Rows are points. Each table stands for the endless flat space through its points: a line for two points, a plane for three, and so on. Write the one point that lies in both, or say that there is none.

First, 2 rows:
[[ 25  -3 -21]
 [ 18  -2 -14]]
Second (2 x 3):
[[ 18   5   0]
 [ -3 -13 -21]]
They share: [11 -1 -7]

First:
[[-18  17 -13   3]
 [-36  31 -35  25]
 [ -6  21 -21  35]]
Second, 2 rows:
[[-11  43 -18  28]
 [-16  36 -21  29]]
They share: no point

First, 2 rows:
[[ 27 -15  28  11  30 -15 -13 -19]
 [-21   3 -14  11  30  15 -13  -7]]
Second, 4 rows:
[[  9   0  26   9  65  21 -21   1]
 [ -4   1 -22  15 -10 -17   0 -27]
 [ -9  -6   8  -9  47   6 -27   4]
 [-16 -19   6  11  47   9 -28 -19]]
They share: no point

First:
[[ 17  18  27  -4  36   8  -9 -33  -9]
 [ 19  13  23   1  32  10 -10 -26 -10]]
Second, 5 rows:
[[ 28  14  13 -18  54  10 -11  -6 -12]
 [ 12  10  10  22  13   8   1 -14  13]
 [ 22   9  -5  15  53   4  18  16   6]
 [ 15  -3  21  15   8  10   5   9 -15]
 [ 17  21  13 -16  32  15 -17 -22   2]]
They share: no point

First (3 x 12):
[[ 14   3  25  -7  25 -38 -70  50 -18  -4  -6  19]
 [  6   7  23 -13  19 -32 -62  46 -19   2  -5  13]
 [-18  19  21  -3  33  18 -18  18  -2  32  10  11]]
Second (4 x 12):
[[-40  11   6  18  15   6 -44  17   7  19  25  30]
 [  1  38  28   6  11  24 -42  15 -24  35  12   3]
 [  2  31  30  -2  23  16 -35  20 -18  31   6   3]
 [-31  34  20  22  11  20 -48   5   2  27  26  17]]
They share: [-10  15  22  -4  31   4 -31  26  -6  23   6  13]

First (2 x 14):
[[ 13 -43 -34   7 -29 -38   6 -45  10  23 -15  41  25  17]
 [ -1 -35 -30  -1 -17 -28  10 -31  18  13  -3  33   9  11]]
Second, 4 rows:
[[-11 -28 -73 -35 -23 -68  21 -27  25  11   6   5   7 -13]
 [-42 -61 -21  -6  15  -8  10 -18   7  47  19  29 -41  -8]
 [ -4 -23 -54 -37 -11 -43   2 -10  20  14   3  15  -7 -10]
 [ 19  -8 -28   1 -31 -30  14 -30  34 -24 -10  32  35  24]]
They share: [ -8 -31 -28  -5 -11 -23  12 -24  22   8   3  29   1   8]

First (5 x 20):
[[ 11 -19   6   8   5  15 -42 -26  23  -5  31 -37 -60 -36 -15  12 -20   7
  -17 -47]
 [ 22 -33   0  -1   6  10 -37 -27  29 -19  19 -28 -43 -36 -15  14 -19  -4
   -8 -37]
 [ 16 -39   8 -13 -18  -5 -17 -36  14 -32  31 -26 -12  -5   0  67 -34 -37
   47  15]
 [  3 -49  18  -4 -26  -3 -35 -49  30 -23  32 -31 -22 -26  10  66 -34 -21
   30  14]
 [ -2  -7   3  -3  -2  20 -49 -32  20  -3  41 -38 -58 -39 -15   7 -15   4
  -17 -51]]
Second:
[[ 39 -17  -5 -23  -2   2 -21 -13   9 -17  14 -28 -21 -30 -26  19 -36 -36
   12 -36]
 [ 21 -32 -17 -11   7  11 -27 -31  27 -32  17 -22 -39 -15 -23  19 -15 -24
    9 -33]]
They share: no point

First:
[[ -3   4  31  17  16  15 -32  26  22 -38 -56  24 -17 -28 -50  -2  29  36
   15   6   7 -32  17 -12]
 [ -7 -38  26  33  11 -30  -3  32  13  10 -30 -13  -9   8 -17  14   0  -2
    7  17  12  -7 -14  12]
 [ -1 -11  20  27   5   6 -33  23  22 -26 -33  11  -3 -10 -35   8  30  19
    1  -4  18 -31   1   3]]
Second, 5 rows:
[[ -4 -17  28  37 -10  -7 -41  24   6 -14 -34  15   0  -9 -31   9  28   8
    0  -7  20 -22 -12   5]
 [  9   8 -16  23  10  24 -21  23  25 -31 -21  25 -16   1   4  -8  44  31
   27 -41  13 -35 -18  17]
 [-16 -26  57  51 -26 -26 -57  24 -12  -9 -47  19  10 -15 -52  10  23  -5
   -8  12  26 -10 -15  -1]
 [ 14  -5 -36  11  36  29   1  20  56 -40   4  -9  -8  11   3   1  38  36
   12 -29  20 -50   2  27]
 [-13 -35  59  45 -20 -25 -50  25   1   0 -45   6  11  -8 -56  26  15 -11
  -21  21  23 -12  -8  -5]]
They share: [ -1 -19  17  31   2  -1 -30  23  21 -18 -25   4   1  -2 -28  12  27  11
  -3  -5  21 -28  -6   9]

First, 4 rows:
[[ -9 -19  19 -29   7  38  25   2 -40   9 -13  62  22   7   0  32   2 -30
  -24  30 -16 -16  -5  -1]
 [-25  -8 -35  -2 -31 -10  15  51 -17  57 -17  -6  -2  55 -12  10  -7 -35
   -9   9 -10  -3  38  -7]
 [-40  -9 -16 -16 -28  -1   4  32 -28  43 -21  11   3  33 -29  31  10 -18
  -15  22 -16 -17  22   5]
 [-78  -8  16 -41 -28   9 -24  -1 -47  19 -29  37   9  -7 -71  75  47  19
  -28  47 -30 -48  -7  31]]
Second:
[[-21 -13   4 -18  -6  17  17  26 -29  28 -28  21   6  36 -20  25   3 -25
  -27  26 -18 -14  17  11]
 [-13  -3  18  -6  -8  27  13  16 -35  26 -44   7 -10  48 -28  27 -11 -31
  -33  40 -16 -18  15  17]
 [-36 -44 -17 -46   2  -9  34  48 -21  31   5  41  43  15  -2  21  43 -10
  -19  -7 -17  -7  32   0]
 [-36  -2   4  13 -49  -6  -3 -19 -59  19  25  25  -6  11 -17  66  11 -41
  -22  32   3 -57   2 -38]]
They share: [-27 -11  -5 -17 -13  12  12  23 -29  28 -14  31   9  26 -17  30   5 -26
 -22  23 -18 -18  11   1]

First, 4 rows:
[[-40 -43   3 -20  52  19 -57  39  34  20  -1  15  14 -33  15  33 -19 -34
   20 -11  42  21 -34  44]
 [-42 -15  -1 -30  29   1  25   1  12   3 -57  -8  -8  -3  26  -6   9   4
   43 -29  33  71 -38  15]
 [-20 -10  15 -27  37  11 -29  41  -4  50 -39 -21  20 -32  56  41 -16 -21
   11 -11  38  19 -45   0]
 [-39 -45 -19 -12  29  -5 -23   7  30   6 -12  13  -8 -24   8  12   9 -17
   28 -17  30  44 -20  48]]
Second (2 x 24):
[[-28 -28  -7 -11  12  -3 -15   3  14  29 -25 -12  10 -20  27  22  10 -33
    6 -17  23  33 -39  35]
 [-28 -36 -11 -19  44  -3 -39  35  14  25 -17   8  -6 -40  31  30  -6  -5
   30  -9  39  29 -15  23]]
They share: [-28 -32  -9 -15  28  -3 -27  19  14  27 -21  -2   2 -30  29  26   2 -19
  18 -13  31  31 -27  29]

First:
[[-27  17 -19  32  25   6   1 -42  -7   7   6 -13 -25 -15 -45  22  65  50
   17 -33   8   8  -4  23]
 [-19 -17 -16  11  14 -42 -31 -46   2 -38  -8  25  21  24 -53  -8  57  -6
   21 -17 -27 -56 -23  35]
 [-13  30 -17  47  13   1  26 -27  -1   6 -10 -17 -25 -25 -31  32  50  62
   32 -24   2  12 -18   3]
 [  5 -23 -32  29 -18   4 -29 -36 -26 -40  12   1 -15  28 -25  16  27 -10
    7   1 -11 -28 -15  51]
 [ 18  -4 -23  27  -4  -1 -10 -20 -54 -43 -19   9 -12  24   9  43  -6  -9
    9  24 -30 -15 -48  61]]
Second (6 x 24):
[[ -22    6  -22   68  -45   49    3  -46  -37 -105   14  -10   27    5
   -47   48   51  -26    7   -7   -4  -21   13   90]
 [ -41  -15  -28   53   -9   13   18  -23  -51  -47   -6   34   10   20
    -9   28   17   17    1    8   10  -28  -15   43]
 [  11    4  -35   47    2  -19    6  -54   -4  -33   -5   16   12    4
   -31   15   58   10    9  -20  -29  -21  -41   22]
 [ -33  -16  -23   27  -16  -12   21    1  -24  -16    0    9  -25  -14
   -25   23   12   29   40   31  -21  -37   -8   21]
 [  32    1   -5   30   26  -79   -5  -51   22   27  -21    8  -13   -1
   -25  -19   44   49   59  -15  -77  -44  -79   -9]
 [ -26  -17    1    0   20  -23  -29   17  -48  -17  -47   24  -17   57
    15   21  -34   21   23   19   23  -32  -33   29]]
They share: [  0  -1 -20  31  -1 -18  -5 -29 -13 -31 -13   7  -2  11 -25  19  31  11
  24  -3 -21 -27 -31  29]

First:
[[ 30 -47 -10  13 -16  15  12   8 -23  -5 -31  -9  21 -12 -31  -9   9  -4
  -12  13 -35 -21  17 -10]
 [ 12 -11  20 -35 -46  39 -18  44   1 -47 -31 -33   9 -24 -25 -51   9   2
   30  -5 -17 -21  -1 -46]]
Second, 5 rows:
[[  3 -27  31  -8 -63   9 -10  30  19 -64  -7 -30  35 -29 -34 -35 -19  -3
   26  13  -8 -33 -13 -38]
 [ 25 -27   1 -16 -19  45   0  12 -35 -12 -61  -8   1 -27 -36 -23  31   5
   -8 -25 -28 -15  23  -8]
 [ 23 -25   2 -64 -45  -2  22  29 -25 -39 -41  12 -25 -37 -78 -62  -3  17
   38 -41  -8  29  64  18]
 [  2 -13   2 -13 -41  39  -6  45  16 -38 -20 -30  -4 -41 -43 -48  12  23
   12  -3 -28 -22  10 -11]
 [  6 -21   7 -11 -49  16  -6  50  26 -47   2 -36  14 -25 -33 -49 -10   9
   28  23 -24 -24  -1 -33]]
They share: [ 21 -29   5 -11 -31  27  -3  26 -11 -26 -31 -21  15 -18 -28 -30   9  -1
   9   4 -26 -21   8 -28]

First:
[[  3 -66  -1  20  -6 -22 -28  15   1   5  34  16  19 -10   1  12  -9  28
   57  10 -31  37  13  33]
 [  1  -8   7   8 -32  38 -44 -13 -15  39  12  -8  35  10  13  46 -31  42
   45  50 -19  13  -1  13]
 [ 11 -29  34  44  -3   1 -22 -21 -14   1   7 -39 -29 -10  42   2 -70  55
   11  52  -9  12  27   6]
 [ 13 -21  29  20   0  -6 -81  28  -4   0 -21 -26  46  -5   8  38 -30  25
    0  38   4  -5 -33   7]
 [-11 -42  31  50   8 -22 -13   3 -20 -25   4 -35 -26 -30  15  -9 -55  35
   13  28 -31  34  33  24]
 [-40  13  22  28 -24  37 -22  -6 -44   5 -13 -40  15 -19  -9  32 -48  28
   24  46 -48  35  20  25]]
Second (6 x 24):
[[ -6 -69  58  29 -38  -8 -62  -3 -32 -29   9 -32  14 -55 -15  23 -39  43
   11  26 -27   7  -3  30]
 [-27 -39  17  22   3  11   0 -22 -43  -4  -5 -45  35 -32  10  52  -2 -17
   25  51 -52   4   5  36]
 [-22 -21  14  23  -9  22 -33  14 -19   5  -4 -17  11 -30   6  28 -21   6
   24  37 -33  31   9  31]
 [-24 -55  37  33  -4  13  -8 -33 -56 -10 -16 -53  48 -40  -3  50   5 -12
    8  35 -43   7   6  35]
 [-13 -15   9  21   5   9   5  -2 -17   8  -2 -21  17 -10  11  43 -13  -3
   26  43 -50  23  16  29]
 [-13 -56  50  36 -31  14 -66   2 -36 -15  -5 -29  22 -54 -14  23 -28  31
    6  18 -21  23  -1  27]]
They share: no point

First:
[[-20  -9  34  -7 -18  15  19 -18  41  32  15 -23  10   9 -12 -13  29  19
   17  49 -34 -12  41 -17]
 [ -8 -31  -6 -23 -22  35  -3  26  25  12  15 -17   2 -35 -42  -5  15  41
   -3  35 -26 -18  29 -35]
 [ -5 -18  10 -16 -18  24  10   3  20  17   3 -20  10 -15 -33  -4  23  25
   -1  34 -22 -18  29 -26]]
Second:
[[  4  -8 -22 -14 -38   4  -9 -31  36  36 -38  48  15   9 -24   9   3  73
   -3  46   2 -29 -22 -37]
 [ 25  15  13  -7 -40   9 -26  -4  49  22 -23   6  17 -14 -27 -10  34  20
    6   7 -26 -18   4 -14]
 [ 52  41  13  -9 -44   2 -23  -3  65   6  -5  -8  14 -45 -26 -21  29 -24
    2 -16 -32 -12   8   7]
 [ 10  -1  18 -32 -40  41   2  -6  44  37 -53 -39  27  -6 -19   1  39  18
   -5   4 -14 -33  15 -34]
 [ 24   7  -4 -18 -28  16  31  -5  60  46  -6  -8  -1  -9 -43  -2  -5  13
    0  21 -18 -37  -7   4]
 [-12 -17  29 -39   2  46  -6  -9 -15   9 -28 -47  20  -2 -32  13  55  30
  -22  27 -34 -11  42 -60]
 [-17 -20 -21 -73  36  40  12 -59 -57 -12 -17 -10   5  -8 -38  44  12  63
  -66  68 -20  -3  21 -96]]
They share: [ -1 -13  14 -14 -16  20  15  -5  14  17  -5 -21  14  -9 -32  -2  26  18
  -3  31 -18 -19  27 -23]

First:
[[  -4   42    9   -8    5   20   22   -4    8   25  -34   24  -32  -55
   -39  -15  -20   14   10   -7    4  -18   27  -35]
 [ -21  -11   26   32   30   33   38  -30   22   26  -62   22  -52  -52
   -27  -13  -29   -7   43   18  -17   15   33    3]
 [  45   13   14   14   30   22   26  -15   50    0  -36   -9  -36  -75
   -19  -53    5    1   39  -48   -8    7   -3  -45]
 [ -56   12   13   10   45   33  -10  -41   12   77  -52   27  -16  -44
    -5   39  -16  -54   48   -1  -17   50   -5   -9]
 [ -84  -20   31   18   15   23   14  -13   20   53  -56   37  -16   -4
   -19   53  -40  -20   12   17  -33   48   11   29]
 [-126    3   34   -1  -20   24    7    1  -15   78  -34   53   -6   22
   -37   90  -41  -21  -19   20  -37   47   13   49]]
Second, 2 rows:
[[-31   2  44  11   4   9  20  -7  24  38 -21  -2 -31 -38 -38  -4 -18   9
   11 -18 -20  41  12  -3]
 [-34  -3  52  18   9   5  19 -12  24  46 -16  -9 -36 -42 -43  -9 -18  16
   15 -11 -17  49  17  -6]]
They share: no point
